Each point is reached from the start by the listed moves, each made 0, 1 or 2 times, or once backwards (-1), plus a little noise. Say if it took an odd or an even number of moves. Then give how often each move was made.

Moves:
(1): [ 24 -18   4]
(2): [ 14 -39 -23]
Start: [4 9 8]
Points:
[14 27 35] => even (1, -1)
[  79 -106  -29] => even (2, 2)
[28 -9 15] => odd (1, 0)

Moves:
(1): [ 16  10 -21 -26 -27 -35  39  19]
(2): [-17   0 -22 -41 -13  47 -16 -26]
(3): [  7 -16  -1 -13 -22   7  -4   0]
(4): [-21  17  15  29  -3  -3  -8  -6]
(5): [-20 -71  25  27  38 -16  54 -11]
(6): [ 12   3 -33  47 -16  23  15  -4]
Start: [ 31  -9  -6  55  40 -24 -14  -7]
Points:
[ 34 -26 -39  -7  24  22 -24 -30] => even (0, 1, 0, -1, 0, 0)
[ 38   7  15 114  74 -75   7  22] => even (0, -1, -1, 0, 0, 0)
[ -9  11  26  97  16 -22 -32 -17] => odd (0, 0, 1, 2, 0, 0)
[  62 -106   13   74   15 -109   82   29] => odd (1, -1, 2, 0, 1, 0)

Moves:
(1): [-19   9   4  14  -1   5  -2  -5   0  21]
(2): [ 5  7  9  4 -5 16  7 21  2 -2]
(3): [ -5 -30   2  -6  11   5   7   3  -3  -8]
(4): [-7  2  4 -6  3  0  5  4  1  1]
(5): [  8 -22   0 -19   2   5  -4  17  -8  -6]
(6): [ 5  4  3 -6 -1  7  9  2 -7  2]
(7): [  6  11 -10  15   5  -9  15   2   4   8]
(8): [  4 -25   1 -17  21   6  -9  -1  -4 -12]
(9): [-12  13 -15  10  -9   9   3   1   7   5]
Start: [ -4 -13   1 -12   5  -3   5   3   1   1]
Points:
[-30  -9   7  12  49  13   9 -22  -4  37] => odd (2, 0, 0, 0, -1, 1, 1, 2, 0)
[  16 -101    1  -19   47   42   38   78  -14   -7] => odd (1, 2, 2, -1, 2, 0, 2, 1, 0)
[ -43 -120  -10  -49   21   18  -18   15  -11   -8] => odd (1, -1, 2, 0, 2, -1, -1, 0, 1)
[  20 -121  -10  -53   79   12   35   28  -20  -27] => even (0, 0, 2, 0, 1, 1, 2, 2, 0)
[  9  44 -16  13 -31   2  37  -7   5   4] => odd (-1, 0, 0, -1, -1, 2, 0, -1, 1)
[-21 -80  12 -77  32  36   5  28 -17 -23] => even (0, 0, 1, 2, 1, 1, -1, 1, 1)
[-35  29 -38  44 -12  10  19  -3  19  39] => odd (1, 0, 0, -1, 0, 0, 1, 0, 2)

Moves:
(1): [  9   1  12  10 -17 -13 -13   0   3   5  11   7]
(2): [-15  23   7 -13   2  -7   5   4  -1  -8   0  -1]
(3): [-16   2  -8   6  -4  12  27  21  17 -21  -9  17]
(4): [-14 -15  -7  -6   0   8  -4   5 -20  13  -3  -8]
(5): [  6  16  -2  -7  -3   0 -12  -2   0   1 -30   3]
(6): [  1  -5 -15  -6   6 -10   3  21  22  12  -8   3]
(7): [-33   6   9   3  19  -3  -2 -16 -11  13   1  -4]
(8): [-18  -1  -4  -9   2   3 -24  -8   8   5  12   0]
(9): [ 4  9  0 -2  6 -1 23 -1 -8  8  1 16]
(10): [ -3   9  -8  -8  -8  -4   1 -15  -1  -2   1   0]
(11): [ 11  21 -19   5  -8  24   7   5  -4   4  -9   0]
(12): [-14 -23   7  -8  -4  19  12 -10  -2  17  -7  -1]
Start: [ -3  -6  13   1 -11  -9  -7   2 -10   4  -5   1]
Points:
[ 29  47 -11  12 -64   2  -9  16  19 -57 -44  67] => even (1, -1, 2, 0, 2, -1, -1, 1, 1, 1, 0, -1)
[-92  39  36 -23  -4 -44  38  70 -11  24 -61  71] => even (2, 2, 2, 2, 2, 1, 1, 0, 2, -1, -1, 0)
[-38  14 -35  27 -10  11 -11  76  92 -47  23  29] => odd (0, 0, 2, -1, -1, 1, 0, 2, -1, -1, 1, -1)
[-38 -13 -24 -30  19 -20 -47 -55 -14  54  -1 -23] => even (-1, -1, -1, 0, 0, 1, 1, 1, 0, 2, 0, 0)
[-103   29  -19  -67   21  -20   27    1  -34   23  -85   16] => odd (-1, 1, 1, 2, 2, 1, 1, 0, 1, 2, -1, 0)
[ -36    8   81   -9   -4  -74 -103  -32  -20   45   18   -4] => odd (2, 1, -1, 0, 1, 0, 1, 1, 0, -1, -1, 0)
[ -8 -73 -25 -23 -35  79  34   0 -54  85 -22  20] => even (0, -1, 0, 2, 0, 0, -1, 1, 2, 0, 1, 2)
[-121   13  -30  -35   23  -32   -9   -7   58   31  -61   58] => odd (0, -1, 2, 0, 2, 2, 2, 2, 1, 2, -1, 0)
